Each row is a point. Each copy is the shape, with its points in the same order, stretched, turned, moved and blurred by noise. Say if it was mirrored as well.
In the rows, 128 means zero.

Shape:
[[130 109 123]
 [117 144 109]
 [ 95 144 133]
 [149  98 125]
 [118 121 127]
 [137  99 156]
 [137 115 117]
 [238 159 128]
 [117 130  99]]
Copy 1:
[[128 120 109]
 [ 94 117 115]
 [ 87 145 121]
 [148 111 109]
 [116 128 112]
 [150 135 126]
 [127 111 110]
 [174  35 163]
 [ 99 114 101]]
Copy 1 is: mirrored
Copy 2 (9 x 3):
[[114 137 113]
 [159 157 111]
 [149 175 146]
 [101 114 110]
 [126 151 125]
 [ 95 120 151]
 [124 130 105]
 [182   7 120]
 [143 160  93]]
Copy 2 is: only turned
Copy 3:
[[125 106 109]
 [ 99 123 125]
 [100 142 120]
 [145  92  93]
 [122 121 106]
 [165 122  92]
 [121  94 117]
 [174  62 196]
 [ 92 106 124]]
Copy 3 is: mirrored
Copy 4 (9 x 3):
[[142 137 119]
 [105 153 119]
 [118 145 144]
 [148 129 111]
 [132 144 119]
 [169 110 124]
 [131 133 107]
 [117  15  29]
 [116 168 109]]
Copy 4 is: mirrored

Shape (9 x 4):
[[170 163 177 119]
 [116 129 169 136]
 [100  71  94 115]
 [101 142 145 123]
 [136 161 101  88]
 [183 107 158 143]
 [ 85 121 113 157]
 [134 119 125  98]
 [165  65 133 104]]
Copy 1, 9 rows:
[[125  54  88 137]
 [143 110 130 143]
 [157 185 130  84]
 [123 122 125 129]
 [ 89 103  85  90]
 [166 100  79 135]
 [131 182 121 133]
 [135 118 105  97]
 [193 124 101  93]]
Copy 1 is: mirrored
Copy 2, 9 rows:
[[ 94 114  95 181]
 [ 79 118 120 116]
 [163 156 145  60]
 [ 99 132  92 118]
 [161 151  58 161]
 [116 103 158 128]
 [104 114 117  62]
 [146 150 107 128]
 [163 149 171 111]]
Copy 2 is: only turned

Shape (12 x 6):
[[136  87  77 118  83  93]
 [123 164 222 128 157 135]
 [158 132  79 110 128 109]
 [ 67 138 196 127 155 150]
 [115 110 176 106 162 125]
 [ 90 160 171 124 134 124]
 [117 180 152 145 158 138]
 [165  96  60 152 124 136]
 [140 106 102 142 115 133]
 [153 113 136  88  89 188]
 [138 154 170 152 118 141]
 [167 108 110 147 107 123]]
Copy 1, 12 rows:
[[174 107 133  88 148  88]
 [109 149 120 218  89 153]
 [159 161 103  91 122  75]
 [ 99 101  98 179 136 192]
 [148 125  87 169 122 146]
 [106 121 109 167 138 151]
 [107 181 115 154  94 149]
 [184 174 122  68  97 109]
 [165 143 128 109 113 118]
 [132  77 121 107  71  80]
 [127 141 156 162  94 129]
 [176 156 151 120  95 104]]
Copy 1 is: mirrored
Copy 2, 12 rows:
[[199 152 122 104 172 103]
 [ 96 104 143 110  71 160]
 [159 139 117  84 182 128]
 [ 96 102 132 162  86 134]
 [127  87 152 131 123 131]
 [116 118 103 115  98 125]
 [ 89 141 116  96 117 142]
 [155 173 155 107 188 147]
 [155 161 143 122 157 141]
 [155 132 120 169 131 218]
 [115 148 131 110  96 167]
 [160 164 147  97 142 153]]
Copy 2 is: only turned
Copy 3:
[[177 111 110 177 120 150]
 [ 67 155 208 121 139  87]
 [139 135 105 137 161 125]
 [100 134 203 103  95  85]
 [130 141 196 125 131  93]
 [ 80 133 163 129 107  91]
 [ 71 167 146 118 136  95]
 [171 159  93 129 157 173]
 [148 132 127 130 127 155]
 [135  79 158 101 157 148]
 [ 95 133 175 132 140 129]
 [146 143 128 151 148 164]]
Copy 3 is: mirrored

Shape:
[[127 140 140 133  98  96 146  97 133]
 [ 92 121 124 204 212 105 155 170 124]
 [ 83 185 176 135 146  92 129 110 159]
 [133 112  98 112 115 114 118 109 140]
 [108  87 149 132 104 134 104  88 144]
 [145 147 146 179 184 122 169 166 146]
 [107 108 133 109  85 110 120 115 139]
 [124 121 120 133 124 168 147 133 103]
 [153 101 105 125 123 146  92 131 118]
 [106 101 122 130 116 127 135 135 131]
 [ 89 163 175 145  89  60  96  95 122]
 [132  93 117 104 157 129 134 126 102]
 [114 104 108 147 165 140 134 189 131]
 [ 50 160 109 204 173 135 147 125 152]]
Copy 1 (14 x 9):
[[132 104 170 124 160  98 129 149 128]
 [122  49 142 106  86 202 154 160 129]
 [ 86  92 178 140 125 124 167  92 133]
 [133 138 153 130 157 136  95 142 135]
 [169 119 168 103 147 111  96  94 118]
 [125  64 126 133 119 183 192 154 104]
 [150 144 173 105 154 104 113 125 128]
 [148 125 100  96 140 135 126 135 128]
 [153 147 128 120 134 136  82 139 102]
 [157 128 143  99 136 144 126 131 129]
 [ 92  94 208 106 117  68 117 136 127]
 [130 130 123  93 164 158 101 127 114]
 [146 130 124 106 105 195 142 148 120]
 [129  67 145 131  77 165 151 127 187]]
Copy 1 is: only turned
Copy 2 (14 x 9):
[[136 135 162 155 119 151 150  95 109]
 [ 35  93  73 117 215 107 166 104  94]
 [ 98 146 111 179 163 147 102  54 132]
 [160 118 131 132 102 112 137 130 121]
 [145 119 137 126  94 140 151  81 175]
 [ 34 112 134 142 228 114 143 134 110]
 [128 128 138 137  67 148 132 113 130]
 [105 134 135  76 141 141 156 169 139]
 [132  95 128  99 116 132 120 149 144]
 [105 120 120 120 108 131 150 127 127]
 [137 126 129 168 104 209 108  31 110]
 [130 124 148  85 123  87 135 141 126]
 [ 43 104  88  99 148 113 133 164 118]
 [ 75 122  27 134 213 132 177  95 142]]
Copy 2 is: only turned
Copy 3 (14 x 9):
[[119 110 128 129  87 110 105 144 155]
 [ 37 208 146 154 121 130 182 161 117]
 [111 139 141  83  55  97 192 147 132]
 [103  93 121 139 128 147 118 136 175]
 [124  86 146 105 116 181 121 166 140]
 [ 89 180 119 165 144  95 188 161 107]
 [123 109 122  95 114 155  94 150 164]
 [132 153  97 153 134 173 136 140 106]
 [145 123 127 152 161 177 125 129 156]
 [ 99 136 121 124 127 164 113 157 148]
 [143 134 173  75  42 109 112 134 172]
 [ 91 130 122 141 151 169 123  97 129]
 [ 83 188 112 136 167 165 157 157 138]
 [ 57 177 132 149  53 153 207 197 117]]
Copy 3 is: only turned

Shape, 15 rows:
[[ 99  92 155 118 166 138 107 133 126 119 162]
 [ 91 130 138 103 151 154 143 145  79 160 128]
 [108 138 133 120 136 157  99 137 112 158 101]
 [102 130 120 176 129  40 199 136 151 109 128]
 [156 106 161 140  91  55 179 116 112 102 147]
 [141  75  98 134 139 119 102 157 114 227 139]
 [116 120 119 170 140 166 167  92 101 147 115]
 [ 96 135 150 131  97 146 128 116 127 145 146]
 [135  93  28 111 107 137 107 185  79 165 138]
 [141  98 111 126 100  54 202 136 144 128 127]
 [149 102 131 158 105  91 161 151 114 111  96]
 [153 171 151 132 141 140 124 121 103 128 153]
 [115 113 132 137 124 116  86 104  81 159 142]
 [152 113 152 120 131 138  97  75 142 149 142]
 [154  91 167 199  90  82 182 123 159 135 156]]
Copy 1 (15 x 11):
[[ 96 129 139 134 133 154  70  82 123 121 123]
 [118 178 142 137 145 135 144 143 134 127 146]
 [147 161 134 178 119 119 122 136 105 127 141]
 [110  68 185  93 173 105 118 175 160 126  74]
 [106  77 126  47 132 101 160 144 165 124  76]
 [100 195 118 194 160  86 174 127 147 175  89]
 [162 172 164 107 154 104 126 150 141 159 124]
 [144 125 138 130 139 154 145 117 131 115 117]
 [ 90 134  92 169 197 116 211 169 132 197 150]
 [105  93 133  85 165 107 165 189 181 133  64]
 [110  93 150  96 130 115 161 186 140 147 100]
 [137 125 126 124 117 100 113 102 151 102 147]
 [127 163 117 138 152  89 159  94 111 129 113]
 [159 154  99 143 119  98  98  88 139 111  97]
 [106  64 157  79 122 119 148 125 174 154  57]]
Copy 1 is: only turned
Copy 2:
[[165 160 154 128  97 172 101 145 141 101 115]
 [117 133 169 139 107 169  95 172 161 168 146]
 [ 95 144 141 157 145 170  92 176 149 143 134]
 [126  79 139 155 115 101 230 105 108  86 119]
 [157  99  72 117 131 113 180  96 135  86 157]
 [ 94  86 128 106 144 139  86 149 199  94 102]
 [113 130 131 196 100 131 104 120 139 168 110]
 [111 155 146 177 130 162 102 114 157 119 150]
 [103 118 125 150  78  97 125 204 216 100 129]
 [119 101 102  96 101  94 210 106 135  87 129]
 [139 107  74 141 139 120 186 134 146 103 121]
 [129 119 138 161 161 114 102 156 128 139 158]
 [115 110 110 167 129 167  73 151 162 108 156]
 [112 149 104 127 138 143  70 120 125 108 132]
 [153  99  87 152 164 109 176  41 150  68 101]]
Copy 2 is: mirrored

Shape (17 x 12):
[[147 115 144 140 137  68 115 145 128 133 125 142]
 [120 135 138 116  88 135 137 102 164 163  81 132]
 [131 170 170 110 168 167 182 124  91 108 157 113]
 [144 131 140 171 120 170 169 116 111 109 145 145]
 [145 138 154 139 156 163 180 184 140 144 188 117]
 [130 113  55 100 123  88 121 124 111 143  98 141]
 [154 175 144 129 134 152 175 136 111  58 123 145]
 [163 121 137 133  99 105 142 101 137 171 157 110]
 [146 130 127 104 165 113 132  98 119 145 126 118]
 [ 91 155 132 145 187 151 165 141  70 121 138 136]
 [147 197 131 145 141 185 138 124  83 122 138 175]
 [106 146  69 120  95  63 145 107 100 165  75 145]
 [100 139 108 120 108  91 118  99 156 126 148 131]
 [151 179 126 162 151 135 175 111 120 118 118 133]
 [113  94 111 140 140 131 122  77 151 157 123 106]
 [134 147 103 162 116 133  81 123 133 127 125  79]
 [154 138 122 133 134 106 134 122 190 151 144 128]]
Copy 1 (17 x 12):
[[113 141 121 122 172 120 163 140  99  67 123 171]
 [110 101 212 135 122 142 111 126 104 132  93 172]
 [180 152 142 147  88 155 162 102 173 168  72  31]
 [151 127 142 188 109 126 178 121  96 146 111  69]
 [162 171 160 187 104 110 126 139 155 125  97  95]
 [152  85 114 154 198 148 119  79 136  91 119 157]
 [168 165 152 176 147 141 166  81 106 116  68  56]
 [114  98 179 161 131 154 129 187 128 103 117 146]
 [131 127 124 129 113 186 146 109 169 111 119 134]
 [177 139  68 160  95 140 179  66 162 158  72  47]
 [ 89 139 101 192  98 140 172  75 107 131  67  25]
 [138  39 139 183 189 141 122  83 109  90  67 151]
 [147 130 125 143 152 174 101 154 112  93 110 166]
 [136 139 147 217 102 165 168  93 124  96  58  87]
 [146 123 136 134  99 192 132 144 145 134 147 170]
 [110 161 102 176 177 165 144 190 156 132 101 154]
 [118 156 176 158 119 171 106 152 124  58 121 186]]
Copy 1 is: only turned
Copy 2 (17 x 12):
[[149 104 147 122 156 157 154 135 101 113 158 107]
 [130 161  85 141 119 137 120  98  95 114 116 168]
 [152 159 148 144 187 115 150  99 197 139 167 187]
 [135 165 167 120 146  96 124 107 136 116 143 183]
 [132 126 173 123 155 100  95 143 176 195 163 174]
 [125 164  92  80 112 174 148 154 119 101 128 114]
 [153 145 164 129 146 139 149  65 181  86 152 172]
 [116 125  94 120 148  97 124 149 101 122 167 168]
 [154 156 105 138 159 123 157 129 137 112 168 132]
 [166 169 174 101 185 138 158 113 170 156 137 146]
 [199 137 171 113 129  93 178  93 169 120 120 169]
 [152 159  79  60 135 188 151 120  80  96 122 141]
 [117 127  86  97 170 128 122 149 127 105 105 124]
 [183 148 145 109 155 113 140  68 132 105 167 163]
 [109 185  91 128 152 100 120 142 103 123 131 131]
 [ 77 131 102  82 114 103 157 103 121 135 125 112]
 [151 116 106 124 141 105 104 133 116 123 152 132]]
Copy 2 is: mirrored

Shape:
[[168 128 109  96 122 122 114 171 165 127 114  92]
 [136 150 120 144 108 123 137 164 122 132 119 149]
 [ 81 167 126 120 103 132 146  80 117 143 103 170]
 [104 122  91 101  95  88 169 132 128  76  81  89]
 [179  82  90 113 103 127 108 137 165 120 155  73]
 [111 178 124 175 143 139 106 126 105 143 130 128]
 [176  82  79 133 100  87 110 154 152 123 126 106]
 [100 150 119  95 156 106 171  99 109 179 117 141]
 [161  73  89 118 135 146 142 162 147 105 150 103]
 [101 150 148 160  97 108 137 161 128 128 152 153]
 [ 85 149 167 109 136 128  99 128 108 148 115 148]
 [130 128 172 104 130 131 170  90 120 173  89  95]
 [135  90  89 117  86 143 130 179 130 152 109  97]
 [ 82 132  94 109  95 103 168 136 186 120  95  88]
 [167 118  83  93  85 120 134 158 132 118 160  77]
 [121 123 100 158 122 100  97 154 108 136 171 113]]
Copy 1 (16 x 12):
[[139 120 117  73  85 118 139 145 159  84 147 125]
 [148 131 115 136 116 136 132 109 122 100 176 135]
 [ 93 106 144 182 120 126 126  65  95 121 139 114]
 [136 112 153  95  85 111 157  87  76  92 126 169]
 [118 143 104  27 114  86  78 155 143  98 134 141]
 [140 159 127 174 122 105 137 142 109 137 155 102]
 [123 145  98  65 116 101 108 151 132  59 138 157]
 [ 69 134 120 157  92 144 158  77 121 136 119 142]
 [138 147 111  37 112 133  83 151 119 119 152 171]
 [124 125 122 125 152 117 148 103 102 114 207 131]
 [117  79 135 160 137 116 160 121 106 135 144 119]
 [109 107 162 129 123 105 129  68 186 148 111 149]
 [137 104 115  79  82  92  82 144 143  93 172 182]
 [ 93 125 171  76  77  98 153 105 113  83 159 147]
 [129 125  77  48  85  89 103 125 129 113 154 141]
 [119 153  85 108 130  89 136 161  90 118 164 138]]
Copy 1 is: mirrored
Copy 2 (16 x 12):
[[ 89 149 112 100 123 175 140  83 129  83 110 126]
 [172 145 127 142 131 117 121  85 163 123 142 130]
 [137 138 136 113 120  97  73 183 152 163 167 174]
 [ 88 190 153  69 112  45 132 119 117 105  75 178]
 [ 74 126 164  91 176 164 142  70  62  94 123  95]
 [148 100 143 199 109 123 138 138 177 128 176 143]
 [106 145 135  85 172 108 113  43  88  98 132 103]
 [ 66 164 117 127 106  90  95 148 188 146 186 114]
 [ 94 100 174  81 172 122 159  70 116 107  97  81]
 [206 148 142 161 104 112 112 113 128 105 154  94]
 [137 109  75 135  88 135 125 158 127 153 170 139]
 [ 50 194 113 137  98 146 127 131 131 209 147 121]
 [104 129 163  62 118 121 154  40 120 123 138 145]
 [ 72 149 165  80  69  95  92  97 129  73  80 151]
 [103 181 189  73 154 143 155  85 100  71 136 118]
 [146 111 150 149 135  88 153  88 109  86 190  99]]
Copy 2 is: only turned
Copy 3, 16 rows:
[[ 84 122 136 122 141 135 173 132 113 140 126  91]
 [131 132 122  99  98  94 148 148 111 129 127  92]
 [158 181 117 109 108 157 125 174 130 118 134 134]
 [109 180 124 105 141 137 151 121  68  19 132  95]
 [ 38 104 114 158 133 138 138 107 143 138 150  93]
 [138 136  91  76 123  99 119 147 148 154 109 118]
 [ 56 120 120 170 128  94 132 104 119 115 129  89]
 [146 171 153  98 134 120 134 164 142 147 120 162]
 [ 43  85 101 148 125 116 147 124 124 119 154 129]
 [146 122 136  82  89  90  98 150  96 142 122 103]
 [184 116 116 110 147 118 117 148 113 148 103 133]
 [125 161 133 111 111 157 152  88 122 156 128 161]
 [ 84 147 118 128 137 111 153 125  94 140 180  91]
 [ 88 191 151  75 141 148 139 161  70  91 125  76]
 [ 59 113 136 126 130 128 151 118 130 108 173  77]
 [112 114 110 108 147  67  99 130 147 138 128 103]]
Copy 3 is: mirrored
Copy 4:
[[ 86 113 158 139 110 137  98 137 128  93 167 108]
 [165 127 115 127 116 128 111 139 138 129 167 120]
 [173 135  91  95 128 187 151 140 126 114  90 151]
 [132 151 173 132  31 125 120 172 100  69 113 106]
 [ 55 120 161 129 132 140 139 129  79 109 195  67]
 [208 108 112 143 167 177 110 140 129 159 150 137]
 [ 81 135 138 143  76 139 130 126 103 122 204  57]
 [166 117 100 119 105 124 141 169 154 147  70 129]
 [ 81 147 157 143 133  78 122 145  66 114 184  91]
 [195 111 104 114 137 118 114 102 115 152 157 123]
 [159  58  95 131 145 154 128 128 117 120 123 188]
 [123  87 127  91 113 121 185 160 176 149 101 179]
 [ 86 119 141  98 103 124 103 164  71 117 217 106]
 [125 169 175  91  51 130  90 137  96 113  99  97]
 [ 94 105 161 115 113 135 105 150  96  87 180  54]
 [164  84 129 149 143 148 103 121  83 144 186  85]]
Copy 4 is: only turned
